Each row of a before or after table is a point. One or more steps were done to the points. Then noise was added and the rows were shuffled. The steps act on how far a point lies along the listed directions, d1 being the first. What was done? A step turns or swaps two directions, mirrors them in a line or flattens them onto one, adds a multiple of one to another, or multiplies one. Angles are multiples of 10 degrees, from the lower direction toward the higher: turns from -170 to 170, lines from 10 to 170 but not 90. Use the fewest steps. Two steps may share a direction if one is a turn and the other turns, adds or multiplies; they go together, in the order done. Otherwise the lowest direction goes first.

Directions:
(1): [-17.7 -17.3]
(2): [-17.3  17.7]
Before (13 x 2):
[[ 5.9  2.5]
 [ 2.0 -5.7]
 [ 8.2  4.0]
 [-1.3 -5.9]
 [ 5.1 -4.9]
 [-0.1 -5.1]
 [-3.9  2.3]
 [ 1.0 -1.1]
 [-4.5 -3.2]
 [ 1.6  0.6]
 [ 6.0  6.8]
 [ 2.7  4.1]
 [ 2.1  4.8]]
After, 13 rows:
[[ 2.7 -5.4]
 [ 5.5 -3.1]
 [ 1.3  0.0]
 [-1.7 -5.3]
 [ 3.1 -4.0]
 [ 3.5  7.9]
 [ 0.7  1.5]
 [-0.6  4.6]
 [-1.6  5.0]
 [ 6.7 -0.8]
 [-4.6 -1.0]
 [ 2.8  5.7]
 [-0.1  9.2]]
Steps: turn d1 and d2 by -40 degrees

Directions:
(1): [-15.6  15.7  -0.8  30.9  18.7  -7.2]
(2): [  1.8   3.3  -8.0  21.3 -36.2   2.0]
(3): [16.0 17.3 -8.6  2.4  7.5 34.0]
(4): [-29.3  -8.1 -26.8  -8.3  -0.5  11.8]
(5): [ -4.7  34.6  -5.5 -18.7  -7.7 -13.8]
(6): [ 21.6  -5.2 -31.0   3.6   8.5 -17.5]
Before (14 x 6):
[[-0.5 -6.4  1.5  3.0  1.3  0.1]
 [-4.8 -1.0  1.4  7.4 -3.7 -7.3]
 [ 7.2  8.1  1.6  0.3  4.3 -6.2]
 [ 0.8 -2.3 -1.6  1.2 -2.5  1.9]
 [-4.0 -1.8  1.3  2.0 -2.5 -1.1]
 [-6.5 -1.6  3.2 -0.5  2.5 -0.7]
 [-1.9 -7.0  6.6 -4.5  1.7  4.9]
 [-5.5 -7.4 -0.1  2.5  2.3  7.8]
 [ 3.6  2.3 -1.2 10.7  0.7 -1.3]
 [ 5.8  7.7 -1.8 -6.6  6.1  1.7]
 [ 3.3  0.0 -3.7 -6.3  5.2 -7.8]
 [-5.8 -2.9  1.8 -2.1 -1.5  4.0]
 [ 2.9  3.3 -0.5 -1.3  4.8  0.1]
 [-1.0 -0.4 -1.0  2.6 -1.3 -0.3]]
After (14 x 6):
[[-6.5 -3.0  1.9 -0.8 -1.7  3.0]
 [-4.2 -0.5  1.6  1.3  3.2  0.1]
 [-3.9 -6.7  5.5  2.4 -6.8  1.8]
 [ 9.2  8.5 -0.2  1.9 -1.5 -3.9]
 [-4.8 -7.6 -0.4  2.4 -0.4  8.0]
 [-0.9 -0.2 -0.5  0.3  2.7  0.8]
 [ 2.5  2.4 -6.3  3.4 -5.1 -7.9]
 [-0.6 -5.2  1.4  4.6  1.5  1.0]
 [ 6.7  1.8 -0.4  2.4  8.4  3.3]
 [ 6.7  5.4 -3.2 -3.5 -9.0  0.1]
 [ 3.9  2.5 -2.1  0.8 -3.6  1.2]
 [-5.6  1.2  1.1  4.4 -1.8  1.9]
 [ 0.0 -3.5  0.0 -1.7  2.0  0.6]
 [-3.8  2.8  2.0  4.8  9.0 -2.4]]
Steps: turn d1 and d3 by 50 degrees; multiply d2 by -1

Directions:
(1): [ 19.2  -5.7  -6.4  29.2   6.7  26.2 -12.1 -16.6  -0.1  26.5 -15.4]
(2): [ 10.2  13.6  34.7  17.4  -6.8  -8.4  -2.8 -26.1  -3.2 -26.9  -7.1]
Before (14 x 11):
[[ -1.9   5.0   8.7  -0.5  -1.1  -5.1   2.9  -1.6   0.1 -10.0   0.8]
 [ -2.7   3.0   7.3  -4.9  -2.7  -7.0   4.8  -0.4  -1.1  -7.1   3.0]
 [  0.8   5.3  10.0   3.0  -2.5  -2.5   0.2  -3.4  -0.2  -7.7   0.5]
 [  0.2   2.3   7.6  -0.8  -1.1  -2.6   1.7  -6.7  -0.9  -8.5  -1.4]
 [ -1.0   3.5   9.1  -1.8  -5.2  -6.9   3.2  -0.2  -0.4 -11.5   3.6]
 [  2.1   2.7   8.7   5.1  -2.7   1.0  -4.4  -6.1   1.5  -3.7  -0.5]
 [ -4.8  -0.8   0.0  -5.1  -1.0  -4.9   5.2   1.5  -1.2  -1.7   0.4]
 [ -4.8   1.2  10.7  -6.7  -2.8 -11.3   5.2   3.1  -3.0 -15.9   2.6]
 [  2.7   2.9   4.1   2.0  -0.9  -2.8   1.3  -7.6  -1.1  -6.7  -2.2]
 [ -0.8   0.4   2.4  -3.4  -0.3  -2.6  -0.6   1.9  -1.3  -2.0   2.1]
 [  1.3  -0.2   7.7   2.7  -2.4  -2.0   0.7  -2.1  -1.1  -5.5   1.0]
 [  1.5  -4.6  -4.1   3.3   2.4   4.3  -2.5   4.2   1.0   5.3   0.7]
 [ -4.4   4.4   7.9  -6.5  -4.0  -9.3   8.2   2.0  -1.9 -13.8   5.9]
 [ -9.3  -3.4 -13.1 -11.0   4.3  -1.7   1.0  17.3   2.6   8.4   4.6]]
After:
[[  2.9   3.3   6.2   6.3  -0.9   2.6  -1.2  -3.6   0.1  -1.3  -1.6]
 [  2.4   0.2   3.6   2.3   0.4   1.7   0.0  -6.9  -0.3  -2.2  -2.7]
 [  2.7  -1.5   5.2   4.7  -1.5   1.4  -0.3  -1.9  -0.9  -1.4  -0.2]
 [  0.0  -3.8   1.3   0.2   1.1  -0.1   1.6   2.8  -2.2  -0.6  -1.5]
 [  4.4   1.6   1.7   3.8   0.2   0.3   0.4  -8.0  -1.0  -2.7  -3.3]
 [ -3.6  -2.1  -2.9  -3.2  -0.1  -1.7   4.4   1.4  -1.1   2.4  -0.6]
 [-10.6  -2.6 -10.9 -12.4   3.7  -4.0   2.0  17.0   2.3   5.3   5.2]
 [ -0.4  -2.7  -0.5   0.6   1.1  -0.1  -0.9   4.6   0.7  -0.6   2.6]
 [  2.9   2.3   7.4   5.9  -2.1   2.7  -5.0  -6.4   1.6  -1.4  -0.9]
 [  2.4   0.2   2.3   3.2  -2.6   0.7   0.1  -0.7   0.2  -0.9   0.9]
 [  0.1  -0.4  -1.2   0.0  -0.4   1.5   5.0   1.4  -1.2   0.5   2.2]
 [  0.3  -0.1   1.4  -0.9  -0.3  -0.3   2.4  -0.5  -0.3   2.0   0.2]
 [  0.2  -0.7   0.4  -1.7   0.7  -0.3  -1.3   1.8  -0.9   1.0   1.1]
 [  1.2   2.1   2.9   3.5   1.3   1.6   0.6  -1.9   0.3  -0.9  -1.6]]
Steps: flatten d1 and d2 onto the line at 60 degrees

Directions:
(1): [  5.6  13.3  -0.5  31.4  14.1 -15.1  18.7   2.2 -16.1   4.9  -6.7  29.3
  20.8   1.7 -16.0  36.1  -3.2 -19.4]
(2): [ 39.6 -16.2 -29.8  19.4  -3.6   1.8   2.8   4.5  10.2  -6.9 -32.5  -6.0
  -2.4  -8.1  22.7   9.6  13.1  17.4]
(3): [ -3.9  -4.4  -4.1   9.9 -11.9 -38.5  -1.3  -2.2  15.7  -5.9  -1.8  -4.5
   4.2  15.7  17.6 -23.4  19.2 -44.3]
Before:
[[ -8.2  -0.6   2.3  -7.0  -7.7  -4.7  -2.6  -2.9   5.7  -2.0   4.5  -5.7
    0.3   5.9   3.1 -15.9   3.1  -8.0]
 [ -0.2  -3.7   0.1  -2.8  -0.4   2.2  -4.0  -1.8   1.1   1.8   2.8  -5.2
   -2.9  -0.2   2.5  -6.1   0.0   5.2]
 [  9.1  -3.2  -9.8   7.2  -1.1  -2.6   2.1   1.5   2.4  -4.1  -8.7   1.1
    2.2  -2.5   6.9   4.2   4.4  -4.3]
 [  0.2  -1.6  -3.5   0.7  -2.6  -4.6  -2.2  -0.7   2.0  -2.1  -1.3   0.6
   -0.2   1.6   1.6  -0.8   4.1  -3.6]
 [  8.5  -5.3  -5.6  -1.3  -2.0   5.3  -0.8   1.1   1.6  -3.0  -3.1   0.5
   -2.4  -3.4   3.1   0.9   1.4   9.9]
 [ -3.9   2.7   3.8  -6.8   0.4   4.1  -2.9   0.4  -1.2  -0.6   3.7  -1.5
    1.5  -0.6  -1.6  -1.3  -6.3   5.6]
 [  8.2  -5.4  -5.0   1.0  -3.6   1.3  -1.2   3.7   4.4  -1.0  -7.2  -3.2
   -4.1  -1.8   9.4  -4.4   6.4   3.5]
 [ -0.8  -2.9   1.3  -2.4  -6.0  -8.3  -0.2   0.0   3.6  -2.2   1.8  -6.1
   -3.3   2.9   4.4 -12.4   5.8  -8.4]
 [ -5.5   3.8   3.7   3.6   0.4 -13.4  -1.3   0.2  -0.9   1.2   3.2   2.2
    2.7   4.7  -0.8  -3.7   1.6 -14.9]
 [ -3.9  -0.8   4.2 -10.6  -1.8   9.0  -3.3  -1.0  -0.2   0.0   8.8  -4.4
   -8.2  -0.1  -2.5  -4.4  -3.5   8.2]
 [  2.1  -2.9  -0.4   5.6   0.8  -2.5   1.6   1.9   3.4  -2.5  -1.6   2.3
    0.8  -0.3  -1.1   4.9   2.4  -4.9]]
After, 11 rows:
[[  1.9  -4.3  -0.8  -2.1   0.1   3.3  -3.9  -1.9   1.1   1.8   1.2  -5.0
   -3.3  -1.1   2.7  -4.6   0.5   7.2]
 [-12.1   3.1   5.0  -4.6  -2.5  -8.0  -1.4  -1.2   1.0  -1.7   8.8   0.9
    2.3   3.8  -0.5  -7.5   0.8 -17.8]
 [  6.2   0.2  -2.4  -2.9   1.9  10.1  -1.2   2.1  -2.5  -1.1  -4.1  -1.0
    1.1  -4.7   0.4   6.6  -6.7  16.7]
 [  4.9  -7.0  -9.8   5.3 -12.5 -17.9  -1.0  -2.1  14.1  -5.9  -7.7  -7.8
    2.3   8.6  16.1 -18.6  14.3 -18.7]
 [  1.9  -5.9  -3.0   3.4 -10.4 -22.1   0.2  -0.4  10.0  -5.0  -2.1  -7.8
   -1.3   7.6  13.0 -19.4  14.3 -23.1]
 [ -4.4  -1.4   3.5   2.9  -0.2  -6.0   0.2   0.9   3.8  -1.6   2.9   1.8
    1.3   2.1  -2.5   0.7   2.2 -11.2]
 [ -3.6  -1.1  -1.8   0.0  -4.0 -10.6  -2.8  -1.7   3.9  -2.6   1.2  -0.2
    0.4   4.8   3.0  -5.9   6.2 -11.7]
 [ 10.5  -4.5  -4.3  -4.8   0.6  17.4  -0.9   0.7  -1.4  -0.4  -1.4  -3.6
   -8.3  -5.8   0.1   5.8  -4.1  22.3]
 [ -8.2  -0.3   6.5  -8.3  -3.9  -2.2  -3.7   1.1   2.7   1.2   6.3  -3.5
   -4.3   2.9   3.2 -12.4   3.1  -5.4]
 [ -4.4   0.0   4.9 -10.7   0.4  11.8  -2.6  -0.3  -3.4   0.1   8.5   1.2
   -3.5  -3.5  -6.0  -0.7  -5.9  12.2]
 [  3.1  -1.6  -5.6  13.6  -4.0 -27.1  -0.1   0.6   6.2  -2.4  -5.8   0.4
    4.4   8.5  10.5  -8.3  11.9 -27.3]]
Steps: mirror d1 and d2 in the line at 170 degrees; multiply d3 by 2.5

Directions:
(1): [ -1.7  -8.6  -3.4  12.8  26.4  -6.0  18.6 -20.0  10.1  26.3  36.0   5.1
 -27.8   3.8 -13.2 -10.0  25.4 -25.2   9.9  39.2  11.0  12.4 -17.8 -12.1
  21.2 -10.2  17.3  -0.7  10.9  -3.0  -9.7  14.6]
(2): [  0.1  27.9   1.6 -11.7   0.5  43.4  25.9  16.3  41.1  19.5  27.9  12.9
  23.0  15.6 -18.3  -1.7   5.7  11.9 -28.1 -12.4  -7.2  -1.6  -9.6   4.3
   5.9   5.4  -9.0  19.2  -6.2   8.8  -2.3  -8.2]
(3): [ -0.2  -7.0  31.4   9.2   7.0  15.2  -8.1   0.6  -3.2  10.8  11.9 -19.4
  10.5   5.4  30.1  34.5 -12.3  15.4  -3.9  31.4 -22.2  -0.4 -38.7 -10.9
 -18.4   2.0 -12.1  -2.0   5.2 -25.3  27.9   8.3]
Before (9 x 32):
[[  0.2   5.5   5.4  -1.1   4.2  14.3   6.2  -0.5   9.9  10.2  17.1   2.5
    5.3   5.8  -3.0   3.4   0.7   1.5  -6.1   7.0  -2.5  -0.5  -7.5  -1.5
    1.7   2.3  -3.6   4.5  -2.5  -0.6   0.3   3.0]
 [  1.6  -0.5  -9.7  -2.3  -1.8  -8.0   0.6  -6.2  -4.7  -3.9  -5.6   4.9
   -8.3  -5.2  -7.8 -10.5   2.8  -3.9   5.2  -4.6   7.6  -1.1  10.8   3.4
    5.8  -0.6   3.6  -2.8   0.9   6.4  -4.7   2.4]
 [ -0.6  -2.1  -3.8  -1.0   1.2  -7.1  -0.2  -4.7  -2.2   1.7  -0.1   3.0
   -5.4  -2.2  -3.3  -6.2   5.2  -5.3   4.4   1.2   2.9   0.4   9.9   1.2
    3.1  -0.9   3.5   1.4   1.9   2.2  -4.4   0.6]
 [ -1.0   0.5  -0.1  -0.2  -3.0   2.1  -2.0   1.4   3.8  -3.5  -3.0  -0.2
    2.3   0.7  -0.5   2.3  -0.9   0.4  -0.1  -1.9   0.5  -0.6   3.3   0.3
   -2.0  -1.3  -2.3   1.0  -1.8  -0.4  -0.7  -2.3]
 [  1.5   1.3  -9.0  -3.7  -6.5  -7.0   0.0  -2.5  -4.2  -7.9 -10.6   3.6
   -0.5  -4.9  -6.3  -5.1  -0.1  -2.1  -2.7 -10.8   6.0  -1.6  10.7   1.2
    0.2   2.8   3.2   2.7  -0.9   6.6  -3.0  -1.0]
 [  0.0   5.4   2.2  -1.4   5.8   9.9   5.9   1.7  13.0   8.8  12.2   3.3
    2.1   2.0  -2.9  -0.8   7.1  -1.4  -2.9  -1.5   0.3   3.7  -5.9  -2.5
    1.7   2.4   0.0   2.7   2.1   0.5  -1.4  -1.9]
 [  0.7   4.4  -9.1  -5.0  -3.3  -1.4   2.8   2.9   2.9  -4.3  -5.0   6.5
   -1.4   0.2  -5.8  -9.6   0.1  -3.7  -1.7  -7.3   4.5  -1.1  13.5   2.0
    6.0   0.6   5.2   0.1  -3.7  10.2  -6.3  -2.3]
 [  0.0  -1.7  -0.9  -1.4  -5.3  -6.6  -4.6   4.5  -5.5  -7.0  -8.3   0.7
    0.1  -3.5   1.3  -4.3  -3.5   1.9   3.6  -4.0   1.8   0.7   6.5   2.1
    1.3  -2.2  -0.3  -1.4  -0.4   0.5  -2.1  -0.5]
 [ -1.2  -3.4   4.2  -4.3  -3.9  -2.6  -6.4  -1.4  -3.0  -5.0  -6.4  -4.0
    0.9  -2.3  11.2   2.9  -4.6   1.3   0.9   1.0  -0.1  -1.0  -0.3   0.0
   -5.9   3.1  -2.7  -4.5   3.1  -3.8   4.7   1.1]]
After:
[[ -0.3   2.9   4.6   2.3  10.7  12.8  10.9  -5.6  12.8  16.6  26.2   3.5
   -1.2   6.7  -6.6   0.5   6.7  -4.4  -3.8  17.4   0.2   2.3 -11.5  -4.6
    7.6  -0.8   0.8   4.2   0.4  -1.5  -1.9   7.0]
 [  0.5   5.1  -8.4  -6.3  -5.8  -0.6   1.1   5.0   1.5  -6.2  -8.3   6.8
    1.7  -0.2  -5.0  -7.9  -2.2  -1.4  -3.9 -10.6   3.6  -2.4  14.7   2.9
    4.5   1.8   4.4   0.4  -5.4  10.3  -5.7  -3.9]
 [  1.8   3.0  -7.8  -6.5 -12.6  -5.7  -4.1   1.5  -7.2 -14.4 -18.9   2.3
    6.2  -5.6  -3.4  -2.5  -5.7   4.0  -4.9 -20.4   3.4  -4.6  14.9   4.6
   -4.6   5.9  -0.3   2.6  -3.8   6.6  -1.1  -4.9]
 [ -0.3  -1.1   4.7  -7.1  -9.6  -1.4 -10.5   3.5  -6.2 -11.6 -15.3  -5.1
    7.5  -3.1  13.7   5.0 -10.4   7.2  -1.4  -7.4  -2.3  -4.0   3.6   2.8
  -10.8   5.6  -6.9  -4.1   0.6  -3.2   7.0  -2.3]
 [ -0.4   1.8   0.5  -1.9  -6.4   3.0  -4.9   4.1   2.4  -7.9  -8.3  -1.1
    6.3  -0.6   1.3   4.0  -4.2   3.3  -2.0  -7.7  -1.1  -2.0   6.1   2.3
   -5.3   0.3  -4.6   0.5  -3.4   0.4   0.6  -4.4]
 [  2.5  -1.2 -10.2  -1.4   0.1  -9.5   1.8  -8.3  -3.8  -2.1  -2.7   5.8
  -10.9  -5.2  -8.9 -12.1   4.6  -6.8   6.1  -2.0   7.6   0.1  10.1   2.1
    7.6  -1.4   5.3  -3.1   2.2   6.1  -5.1   2.9]
 [  0.4   0.5  -0.4  -3.9 -11.1  -5.5  -9.3   8.9  -7.7 -12.9 -16.2  -0.7
    6.9  -4.5   3.7  -1.3  -8.9   8.1   1.1 -12.7  -0.4  -2.2  10.6   5.0
   -3.1  -0.3  -4.0  -1.3  -2.7   0.9  -0.6  -3.7]
 [ -0.6  -3.2  -4.7   1.2   5.9  -8.4   2.8  -7.7  -0.9   6.5   5.9   3.7
  -10.7  -1.3  -5.6  -7.9   9.7 -10.0   6.6   8.2   4.9   2.6   6.8  -0.1
    6.8  -3.0   7.2   1.1   4.0   1.5  -5.7   2.9]
 [ -1.2   3.4   1.5   2.0  12.6   8.6  10.9  -3.3  16.1  15.5  21.9   3.9
   -5.0   2.3  -6.0  -3.3  13.6  -8.1  -0.1   8.2   2.9   6.4 -10.4  -5.5
    6.9  -0.1   4.1   2.1   4.7   0.5  -3.7   1.3]]
Steps: multiply d1 by 3
